Each row of a before or after table is a point. The points were changed in one or more steps. Then noise was added and the rows were shuffled. The steps act on columns, c1 being the first. What was done? A step turns or swaps two columns, mirrors them in a line or flattens them onto one, adds a multiple of one to another, or multiplies or shifts one. Angles are multiples of 10 degrees, from the lower column toward the higher: turns from -170 to 170, lines from 10 to 170 but not 90. Use the fewest steps. Two steps may share a column if one is a turn and the other turns, adds or multiplies; they go together, in the order done. Otherwise the lowest column goes first.

Before (12 x 3):
array([[ 0.49, -0.41,  0.33],
       [-0.25, -0.43, -0.07],
       [ 0.08,  0.19,  0.28],
       [ 0.06,  0.10, -0.23],
       [-0.43, -0.13, -0.03],
       [ 0.44, -0.44,  0.07],
       [-0.33, -0.10,  0.22],
       [ 0.72, -0.44,  0.51],
       [ 0.33,  0.66, -0.27],
       [-0.35, -0.18, -0.14],
       [ 0.19, -0.53,  0.48],
       [-0.51,  0.31,  0.41]])
After (12 x 3):
array([[-0.45,  0.13, -0.22],
       [ 0.56, -0.13, -0.41],
       [ 0.08, -0.22,  0.24],
       [-0.43, -0.26, -0.06],
       [ 0.94, -0.57, -0.36],
       [ 0.43,  0.38,  0.59],
       [ 0.07,  0.24,  0.07],
       [-0.57, -0.01, -0.14],
       [-0.65, -0.35,  0.38],
       [-0.34, -0.02, -0.45],
       [ 0.27, -0.55, -0.43],
       [ 0.66, -0.39, -0.36]])
Steps: multiply c1 by 1.3; turn c2 and c3 by 80 degrees

Before (13 x 8):
array([[-0.33,  0.59, -0.58, -0.26, -0.44,  0.36,  0.13, -0.05],
       [ 0.55, -0.09, -0.27, -0.07, -0.82,  0.19,  0.81,  0.13],
       [-0.04, -0.41,  0.91, -0.25,  0.24,  0.12,  0.50,  0.46],
       [ 0.11, -0.51,  0.35,  0.18, -0.22, -0.09,  0.05, -0.20],
       [-0.25, -0.12, -0.13,  0.17, -0.20, -0.11,  0.07, -0.31],
       [-0.30,  0.43,  0.56, -0.40, -0.44,  0.01,  0.19,  0.08],
       [-0.10,  0.24, -0.26,  0.17, -0.40,  0.48,  0.29, -0.21],
       [-0.40, -0.18,  0.02,  0.41, -0.59, -0.14,  0.06,  0.76],
       [-0.36, -0.33, -0.03, -0.20, -0.31,  0.04, -0.10, -0.06],
       [ 0.10,  0.36,  0.21, -0.36, -0.44,  0.22, -0.37, -0.23],
       [-0.12, -0.16, -0.29, -0.38, -0.67,  0.07,  0.01,  0.66],
       [ 0.87, -0.07, -0.35, -0.32,  0.18, -0.14, -0.02, -0.47],
       [ 0.26, -0.62,  0.44,  0.59, -0.34,  0.45, -0.23,  0.38]])
After (13 x 8):
array([[-0.30, -0.38,  0.62, -0.29,  0.42, -0.13,  0.19, -0.21],
       [-0.12, -0.30, -0.22, -0.42,  0.66, -0.17,  0.01,  0.62],
       [-0.36,  0.29,  0.00, -0.20,  0.30, -0.06, -0.10,  0.17],
       [-0.41, -0.35, -0.05,  0.40,  0.51, -0.33,  0.06,  0.70],
       [-0.10, -0.04, -0.28,  0.11,  0.54,  0.31,  0.28, -0.31],
       [ 0.26,  0.24,  0.33,  0.66,  0.47,  0.30, -0.23,  0.69],
       [ 0.09, -0.12,  0.27, -0.31,  0.47,  0.06, -0.37, -0.40],
       [ 0.56, -0.01, -0.26, -0.12,  0.83, -0.12,  0.81,  0.16],
       [-0.25,  0.30, -0.17,  0.14,  0.15, -0.17,  0.05, -0.18],
       [-0.34, -0.42, -0.53, -0.35,  0.54,  0.18,  0.13, -0.43],
       [-0.03,  0.00,  0.94, -0.09, -0.19,  0.20,  0.49,  0.62],
       [ 0.10,  0.53,  0.31,  0.23,  0.17, -0.16,  0.05,  0.18],
       [ 0.87,  0.35, -0.29, -0.38, -0.21, -0.08, -0.04, -0.31]])
Steps: mirror c2 and c8 in the line at 110 degrees; turn c3 and c4 by 10 degrees; mirror c5 and c6 in the line at 80 degrees

Before (8 x 14):
array([[-0.77, -0.22,  0.18,  0.34, -0.60,  0.52, -0.43, -0.28, -0.40,
        -0.17, -0.15, -0.51, -0.12,  0.62],
       [ 0.23, -0.29,  0.29,  0.07,  0.59,  0.22,  0.57,  0.36, -0.13,
        -0.92, -0.17, -0.48,  0.32,  0.61],
       [-0.41,  0.51, -0.07, -0.15, -0.08, -0.12, -0.22,  0.06,  0.19,
         0.10,  0.65,  0.19,  0.49,  0.10],
       [-0.03,  0.22,  0.09, -0.54,  0.53,  0.62, -0.34, -0.01, -0.23,
        -0.24, -0.47, -0.03, -0.42, -0.43],
       [ 0.23,  0.51,  0.41,  0.13,  0.54,  0.26,  0.43,  0.70, -0.12,
         0.00, -0.06,  0.29,  0.52,  0.13],
       [ 0.27,  0.15, -0.91, -0.16, -0.72,  0.47, -0.01,  0.14,  0.30,
        -0.35, -0.31, -0.28, -0.65,  0.44],
       [-0.11,  0.50, -0.41,  0.82, -0.61, -0.19,  0.19, -0.10, -0.03,
        -0.33,  0.50,  0.23,  0.48,  0.32],
       [-0.30, -0.11, -0.31,  0.82,  0.72, -0.23, -0.06, -0.40,  0.02,
        -0.24,  0.47, -0.52, -0.69, -0.16]])
After (8 x 14):
array([[-0.28, -0.77,  0.24,  0.44, -0.52,  0.44, -0.27, -0.25, -0.34,
        -0.17, -0.23, -0.29,  0.11, -0.99],
       [ 0.43, -0.38,  0.19, -0.24,  0.53,  0.61,  0.15,  0.07, -0.14,
        -0.21, -0.47,  0.27,  0.30,  0.12],
       [ 0.23,  0.14,  0.03,  0.67,  0.70, -0.27, -0.37, -0.42,  0.03,
        -0.26,  0.56, -0.23,  0.65, -0.25],
       [-0.59, -0.48,  0.17, -0.20,  0.57,  0.18,  0.09,  0.37, -0.16,
        -0.98, -0.20, -0.18, -0.47, -0.02],
       [-0.43, -0.33, -0.67, -0.21, -0.74,  0.44,  0.06,  0.13,  0.41,
        -0.30, -0.30,  0.01,  0.93,  0.01],
       [ 0.07,  0.53, -0.24,  0.00, -0.05, -0.17, -0.05,  0.05,  0.22,
         0.03,  0.55,  0.49, -0.48, -0.41],
       [-0.18,  0.19,  0.27, -0.04,  0.61,  0.25,  0.05,  0.71, -0.03,
         0.01,  0.00,  0.59, -0.60,  0.23],
       [-0.19,  0.63, -0.52,  0.57, -0.57, -0.16, -0.32, -0.10,  0.00,
        -0.33,  0.50,  0.53, -0.28, -0.26]])
Steps: turn c1 and c14 by 110 degrees; add -1 times c6 to c2; mirror c3 and c13 in the line at 170 degrees; flatten c4 and c7 onto the line at 150 degrees; shift c12 by .30
